Each row is a point. Two turns around zero, p and q, are shown by what they do to some points. Write where each new point lands after one turn and then the other. Backwards means that the second turn is done in reverse. Each puzzle has new turns, and all numbers are rounded.

Turn p:
[-14  11] => [-16   8]
[ 2 34] => [-5 34]
[ 11 -45] => [ 20 -42]
Turn q:
[35 17] => [19 34]
[ 26 -30] => [39 -9]
[-17  34] => [-34  18]
[-33  -6] => [-23 -24]
[-11 -15] => [  0 -19]
Where do these land?
q, then p: [-11 -16] => [  4 -19]
p, then q backwards: [30 11] => [32 -2]
p, then q backwards: [ -3 -12] => [ -7 -10]
q, then p: [ 22 -27] => [35 -2]
p, then q: [-38  43] => [-57   1]

Turn p:
[19 47 26] => [ 47  30 -12]
[ 39  -8 -19] => [  6 -27 -34]
[ 10 -22  -7] => [ -7 -24  -3]
[-12  -7  -6] => [-14   0   6]
[-29  10  29] => [ 8 23 34]
[-28 -20 -22] => [-40  -2  10]
Turn q:
[-45  -6 -25] => [-25 -12 -44]
[17  8 -7] => [20  3  3]
[21 17 19] => [12 21 22]
[-38 -12   0] => [-34  -8 -19]
[45 -7 13] => [27 -5 39]
Where do these land?
p, then q: [48 -1 -4] => [ 28 -39  -3]
q, then p backwards: [-16  29 -19] => [ 13  31 -18]
q, then p backwards: [14 -6 27] => [-24  -9  17]
q, then p backwards: [-33  13   7] => [-13  12 -31]
q, then p: [-33   2 -23] => [-37   4 -15]
p, then q: [ 20 -37  12] => [-12 -35  23]

Turn p:
[-10 -13  -4   6] => [  2 -11  -5  13]
[-11  -2 -24  -6] => [  2 -16 -20  -7]
[ -9   4   3 -21] => [ -5 -14   9 -15]
[48  3  5  5] => [26 39  8 -8]
[-7  1 41  7] => [-18   7  34  17]
[-11   7 -21   9] => [ -8  -4 -25   0]
Turn q:
[  8  10  -4 -10] => [  1   2 -15  -8]
[ 22  10 -14  -7] => [ 10   0 -27   0]
[ 18  -3 -10  -8] => [  5 -10 -19   4]
[ -3  14 -20  -4] => [ -6  17 -16   5]
[15  1 -1 20] => [23  1  1 10]
[-22   3  23  -4] => [-12   4  23 -19]
[-39 -34  26  13] => [-21 -13  53   7]
Where do these land?
q, then p: [ 38 -17 -24 -10] => [ 31  -1 -34  17]
q, then p: [-30  -6  -1  -5] => [-26 -12   9   8]
p, then q: [-10  -3  -4  -9] => [ -7 -11   2   6]
q, then p: [11 25  7  5] => [  7  11   0 -26]
p, then q: [ 18 -10  12 -20] => [ 12 -18  -3 -22]
p, then q: [-7 18 18 14] => [-8 21 18 -8]
q, then p: [-20  -7  -7  26] => [-21  20   9  15]

Turn p:
[-14  -6   7  22 -22  -4] => [ -7  25  -4  11 -18 -13]
[  4  -4  32 -22  30   7] => [  2 -14  30   7  36  -6]
[-19 -12 -22  11  12  27] => [-6  7  3 20 -8 38]
[ -9   7   6 -10 -19 -20] => [-18   2  -4 -14  -5 -21]
[-26  36   1   0  17  -3] => [-15  24   3 -26  23  16]
[ 30  -2 -16  -6 -23  30] => [ 26 -20  11  -6 -36   9]
[ -2   3 -31  -3 -21 -29] => [-17  -8 -36 -16 -19  -4]
[ 25 -14  10   7   9 -12] => [ 20 -11 -10  14  11 -16]
[10 -8 14  0 17  4] => [12 -5  8 12 17 -3]
Turn q:
[-22   9   7  -5   7  -3] => [-15   4 -10 -10   2 -16]
[-10   9   7  11 -11  23] => [-26  -4   4   7 -15   5]
[-10  16  40 -27  22 -13] => [-23  25   0 -29  36 -11]
[ 36   3 -48  15  18   4] => [ 34 -25 -28  27   5  29]
[  4   1 -23  22   7  -3] => [ 12  -8 -17  24  -5   0]
[ -7   0  -8 -34  -1 -20] => [ 17   5  -8 -35   2  -8]
[-18 -26   2   7  -2  14] => [ -7 -21  18   5  -8 -19]
[ -2  -1  25   7 -18 -11] => [-7 25 19  2 -6 -6]
[ 28 -11  -1   5 -22   9] => [ 13  -1  23   9 -11  25]
Where do these land?
p, then q: [-27   6   6 -20   1  25] => [-37   4  15 -10   3 -11]
q, then p: [ 25  -4 -18 -25  21  30] => [  4 -28  20  35   1  22]
p, then q: [-13 -29  -3 -15 -17   4] => [ -5   5  15  11 -22 -25]
p, then q: [15 -3  4 12 11 16] => [ 0  1  8 15 10 19]
q, then p: [  5  32  20  16 -13 -22] => [  4  27   0 -37  -2  15]
p, then q: [-22  33   0  19 -15 -13] => [ -9  12 -32 -29 -10  11]
p, then q: [ 12 -13   2   9  15 -27] => [ 23  -9 -18  17   8  -7]
p, then q: [  4 -23 -12   4  -3 -12] => [ 14  -8  -2  16 -16  -8]
